Each row is a point. Two turns around zero, p and q, are shown by what they do to some points. Write where each new point lands after one turn and then the other. Backwards means that the second turn is done in reverse. Each puzzle has new turns, and all numbers are rounded.
In the rows, zero is written as 128.

Turn p:
[141  76] -> [146  77]
[149 129] -> [149 131]
[ 97 151] -> [ 95 148]
[124 156] -> [121 156]
Turn q:
[181 130] -> [176 106]
[103 107] -> [ 96 120]
[115 162] -> [131 164]
[114 113] -> [109 121]
Where do these land?
q, then p: [ 99 105] -> [ 93 117]
q, then p backwards: [154 105] -> [138  95]
p, then q: [114 122] -> [113 127]
q, then p: [144 179] -> [161 170]

Turn p:
[103  76 114] -> [109  77 105]
[117  96  97] -> [131  95  96]
[119 149 158] -> [107 151 150]
[140 167 127] -> [142 166 132]
[161 151 144] -> [151 150 157]
Turn q:
[105 101 149] -> [106 113 159]
[106 116 178] -> [125 125 184]
[154 140 118] -> [150 128 108]
[127 158  92] -> [126 157  91]
[142  94 147] -> [132  90 145]
[133 159  83] -> [128 156  81]
Where do these land?
q, then p: [125 124  98] -> [126 127  98]
q, then p: [109 108 101] -> [104 121  99]
q, then p: [148 113 167] -> [134 104 167]
q, then p: [119 155 187] -> [129 154 188]
q, then p: [108 124  82] -> [113 136  81]
q, then p backwards: [160 143 132] -> [153 129 103]

Turn p:
[ 80  99 137 108] -> [ 82 100 134 101]
[114 123 172 149] -> [110 114 166 152]
[141 131 123 115] -> [142 135 126 116]
[ 92 175 114 127] -> [ 90 174 115 132]
[195 127 102 117] -> [197 135 110 118]
[146 112 120 152] -> [147 110 117 148]
Turn q:
[146 120 135 155] -> [139 122 120 159]
[168 109 162 115] -> [173  95 139 132]
[ 81 106 108 108] -> [ 79 123 153 107]
[145 153 160 138] -> [167 148 130 138]
[100 152  76 124] -> [ 82 152  99 104]
Where do these land?
p, then q: [143 103  82 134] -> [105  95  91 123]
q, then p: [129 137 146 100] -> [146 134 148 107]
q, then p: [148 106 126 143] -> [133 102 115 144]
p, then q backwards: [112 108  66 125] -> [162 143  72 123]
q, then p: [108 140 178 133] -> [145 150 171 149]
q, then p: [128 174 170 133] -> [165 173 147 141]

Turn p:
[107 116 110 157 120 150 109 143] -> [109 124 111 148 104 128 100 149]
[150 144 122 119 156 126 143 130] -> [150 139 115 129 155 141 141 125]
[166 123 111 114 146 159 101 147] -> [163 114 104 114 137 156  98 147]
[117 133 123 150 110 124  98 115] -> [121 136 141 141 104 123  98 117]
[149 115 145 122 125 158 148 104] -> [128  97 136 125 129 164 147 118]
[128 152 152  93  97  99 124  87] -> [130 145 173  91 119 122 141  84]
[109  99  96 110 107 149 116 103] -> [102 105 102 106 101 133 108 103]
[111 141 160 117 161  96 128 144] -> [121 149 151 123 173 103 134 143]
[103 155 149 125 161 122 156 148] -> [109 160 132 133 165 127 156 152]
[114  95  95 158 126 106 139 137] -> [119 114  96 160 116  90 128 123]
[154 135 143 142 101 120 146 150] -> [156 125 144 139 107 122 155 147]
Turn q:
[105 130 142 121 117  96 134 164] -> [118 146 148 125 112 100 121 165]
[100 108 130 125 120 150 130 164] -> [119 124 128 116 104 150 113 167]
[109 136 131 129 121 156 107 108] -> [109 133 126 141 119 159 117 108]
[ 99 102 143 118 133 125 132 117] -> [ 97 109 140 112 114 125 122 127]
[103 139 143 123 149 131 155 116] -> [ 99 124 153 120 143 137 149 132]
[124 124  89 145 100 122 133 141] -> [127 135  84 142 121 119 131 151]
[225 138 145 122 107 116 128 122] -> [213 135 128 128 120 102 154  87]
[146 132 105 108 133 140 113 117] -> [139 140 107 113 141 138 119 106]
[142 141 124 161 171 118 120 103] -> [132 105 136 154 177 123 126 109]
Where do these land?
q, then p: [140 154 162 119 150 109 137 134] -> [137 130 167 130 159 132 148 132]
q, then p: [113 121  96 164  93 152 130 112] -> [111 127  85 158  89 130 124 129]
q, then p backwards: [127 112 133 124 124 132 122  90] -> [122 109 117 123 118 127 134  94]
q, then p backwards: [179 133 125 151 135 120 142 143] -> [176 123 129 131 140 103 142 149]
q, then p: [107 126 118 121 140 119  80 141] -> [127 146 141 123 130 124  76 132]
p, then q backwards: [106 136  98 135 122 100 136 124] -> [129 139 114 119  99 101 120 110]
q, then p backwards: [129 140 104 109 126 116 116 142] -> [118 147 110 117 142 118 115 142]
p, then q: [112 109 114 140 128 103 146 140] -> [114 123 116 137 139  94 135 144]
q, then p: [138 123 207 108 113 133 130 125] -> [128 101 195 110 106 138 158 122]
q, then p: [134 124  93 121 125 117 128 139] -> [144 146 101 121 133 117 120 125]
q, then p: [124 129 158 114 153 206 141 118] -> [ 99  88 132 103 126 196 138 147]

Turn p:
[109 142 110 110 102 116 102 129 159] -> [108 153 134  86 102 124 118 135 129]
[168 125 102 155 158 122  98 104 115] -> [159 115 100 142 126 105  81 111 148]
[161  84 104 146 138  88 139 115 100] -> [138  63 104 150 112 108 110 143 136]
[149 101 132 173 174  81 104 141 110] -> [121  95 130 177 136  72  87 129 141]
[ 94 168 143 135  94 162 165 127 176] -> [115 185 121 106 124 137 197 115 124]
[174 119 144 118 128 119 124 146 118] -> [157 118 144 144 134 126 118 163 143]
[ 88 122 156 104 100 174 121 107 163] -> [119 153 166  94 114 164 163  89 137]
[143  99  84 141 159 129 116 159 124] -> [104 107 101 141 148 127  91 139 166]
[100 162 159  84 138 136 167 113 123] -> [139 134 146 100 164 142 166 122  78]
[ 93 158 146 114  89 153 144 139  92] -> [119 157 135 139 122 177 150 133  79]
Turn q:
[120  86 130 108 123 153 108 126 112] -> [109 102 141  92 134 144 107 131 146]
[125 155 119 126 164 124 164 131  83] -> [139 143 110 106 152 128 174 150  95]
[133 139 123 124 124 172 133  86  93] -> [114 118 123  98 116 172 166 108 123]
[133 161 126 167 102  90  78 145 167] -> [153 141 125 179 113 103  81  81 107]
[133 115 114  83 152 140 128 113 130] -> [125 133 144 101 152 130 147 125 166]
[ 86 122 141  92 105 158 134 126 115] -> [ 71 144 142 100 126 145 122 136 130]
[147  98 147 102 145 176 139 160 103] -> [140 129 136  79 130 166 117 175 146]
[125 146  92 126 132 145 146 136 131] -> [127 152  92 116 129 126 142 123 139]
[147 155 134 170 131  33 109 138 142] -> [176 120 139 187 131  64 120 110  82]
[ 92 123 126 198 120  97  96 117 182] -> [115 100 102 209 139 115  87  96 119]
[149 147 164 144 134  94 133 130 170] -> [155 140 152 188 119 118 127 138 126]
[147  88 122  97 104 153 168 129 108] -> [112 113 130  83  94 128 145 165 158]
Where do these land?
q, then p: [132 117 177  90 112  98 134 125 147] -> [120 151 179 158 121 104 153 137 117]
p, then q: [122  64 160 134 184 176 143 103 119] -> [123  66 135 173 148 172 159 144 174]
q, then p: [107  91 138 103  88 108 130 159 135] -> [ 90 141 175 121 106 112 107 143 114]
p, then q backwards: [143  84 140  99 157 168 128  83  78] -> [160 107 143 166 159 146  61  94 119]
q, then p: [109 170 110 160 111 134  92 132 131] -> [151 130  96 126 104 137  96  92 104]
p, then q backwards: [145  92 131  95 119  84 121 127 171] -> [153  72 129  87 109 113 143 130 109]
p, then q: [136 175 107 143 155 106 119 160 124] -> [156 146 113 124 166 101 117 103  97]
q, then p: [100 172  94 152 118 116 144 123 127] -> [121 119  74 125 118 122 121 121  88]
q, then p: [143 160 109 188 118 129 133 136 113] -> [146 112  74 141 100 153 106 139 125]
p, then q backwards: [144 156 113 116 118 161 135 132 136] -> [138 149 118 122 152 160 136 147 127]

Turn p:
[166 123 140 166 124 132  96 143 120  91 173 139] -> [159 151 132 182 117 147  97 136 126 132 170 142]
[141 150  97 134 158 129 125 123 120 168  94 150] -> [127 138  98 120 145 123 136 127 106 140  75 160]
[175 101 154 115 101 105 136  89 137 101 112 147] -> [168 116 149 110 103 124  98  78 119  93 139 138]
[111 137 124 123 127 151  98 112 113 112 109 109] -> [ 99 130 114 124 120 150  98 136 124 124 115 105]
[113 158 159 115 131  84  89 135  94 144 169 118] -> [104 173 140 113 145  89  95 151 116 156 169 130]
[ 89  80 121 115  91 131 129 150  98 112 142 151] -> [123  92 144 133  81 114 142 167  98 121 155 109]
[143 156 121 107 151 146 162 169 126 150 144 113] -> [150 153 108 119 170 130 174 148 136 133 128 113]
[109 114 112 144 140 102 140 148 106  90 108 146] -> [117 111 133 166 125  99 129 145 111  88 118 130]
[124 134 102 129  92 115 157 100 165  99  96 134] -> [118 116 132 118  90 130 142  99 162  79 107 143]
[127 152 132 139 127 139 168 105 111 139 116 120] -> [113 153 139 122 135 138 157 100 114 119 108 117]
[ 85 127 124  95 148 153 162 127 161 137 162 115] -> [100  99 121 102 157 147 177 134 151 134 159 119]
[144  92 175 139 111 137  86 137 162 146 115 144] -> [167  97 167 120 119 143  85 133 140 165 121 139]
[137 140 104 143 164 139 115 126 150 176 124  77] -> [119 136  86 133 159 129 133 109 159 181  98 119]
Turn q:
[146 123 115 117 136 171 114 137 134 132 138 111] -> [156 123 116 119 146 153 112 150 139 144 130 114]
[143 146 142 150  86 145 130 138 124 128 130 119] -> [162 130 133 144  85 133 124 134 124 131 128 121]
[153 101 136 155 127 124 148 128 134 128 156 155] -> [138 123 131 151 130 131 150 124 125 140 172 157]
[130  65 144 152 115  69 151 171 130 156 171  98] -> [114  99 155 156 127  59 124 125 120 178 193 118]
[142 128 160 127 129 151 144 143 140 150  96 139] -> [141 136 158 142 129 146 153 141 117 155 101 130]
[140 129 148 135 118 123 158 113 180 134 138 112] -> [136 139 155 151 120 127 141 112 178 148 135 130]
[ 82 153 111  89 136 115  87 131 120 113 136 161] -> [ 92 155 115  84 133 119  95 149 118  93 113 152]
[165 141 156 144 147 114 151 142 121 137 149 105] -> [151 148 149 153 139 118 148 120 123 130 160  93]
[144 149 117 166 139 144 108 121 143 150 102 123] -> [156 135 120 164 143 143 110 108 122 129  96 131]
[ 97 142 126 116 133 152 118  87 102 140 121 131] -> [ 97 136 112 111 117 171 113 114 117 121 110 117]
[ 74 140  49  75 134 104 132 126  92  95 111 154] -> [ 69 124  53  73 131  96 137 148 127  90  98 137]
[116 133  94  73 125 111  85  94  99 100  97 147] -> [112 119 100  50 134 126 121 108 116  92  94 144]
[130 115 164 164 138 142 139 133 146 100 120 108] -> [138  99 167 166 129 142 136 135 143 112 133 120]
Where do these land?
p, then q: [132  95 172 108  85 138 123 102 137 112 150 108] -> [145 126 156  94 106 152  96 118 153 150 166 111]
p, then q: [130 139 113 131 115 132 142 123 123 113  31 160] -> [142  73 146 102 114 127 165 131 112  91  65 139]
p, then q backwards: [100 150 141  95 131 104 150 120 118 136 130 117] -> [119 127 134  87 150  91 132 130 116 117 134 128]
q, then p: [116 121 159 131 159 121 141 136 151 141 146  98] -> [110 130 155 139 164 131 120 123 153 160 138 122]
p, then q: [101 115 117 160 150 163 107 112 129 151 146 103] -> [100 123 108 162 129 151  97 127 119 170 115 121]
p, then q backwards: [177 137 106  98 106 150 102 112 142 132 125 213] -> [155 132 116 124  77 168  77 118 115 105 129 197]
p, then q: [104 148 107 200 154 106 151 151 140 131 149 137] -> [ 97 146 136 209 123 124 148 124 119 117 124 159]
p, then q backwards: [144 133 122  96 134 139 151 106 135 126 146 102] -> [153 131 111 110 142 122 138  94 109 121 144 118]
q, then p backwards: [144  80 130 157 118 143 129 140  97 127 120 155] -> [123  83 117 129 147 147 130 126 118 137 149 174]
p, then q: [137 151 118 140 138 104 120 113 125 147 107 115] -> [114 144 122 125 134 121 124 102 125 114  93 138]
q, then p backwards: [111 128 115  86 142 100 121 109 141 114 115 100] -> [108 143 137 100 131 106 138 113 150 136  98  95]
p, then q: [122 115 127 132  88 128 115 218 102 128 149 103] -> [176 141 147 168 114  60 119 147 128 153 142  91]
q, then p: [146 152 136 130 143 136 111 121 123 106 148 154] -> [137 148 118 137 139 157 124 140 121  98 148 135]
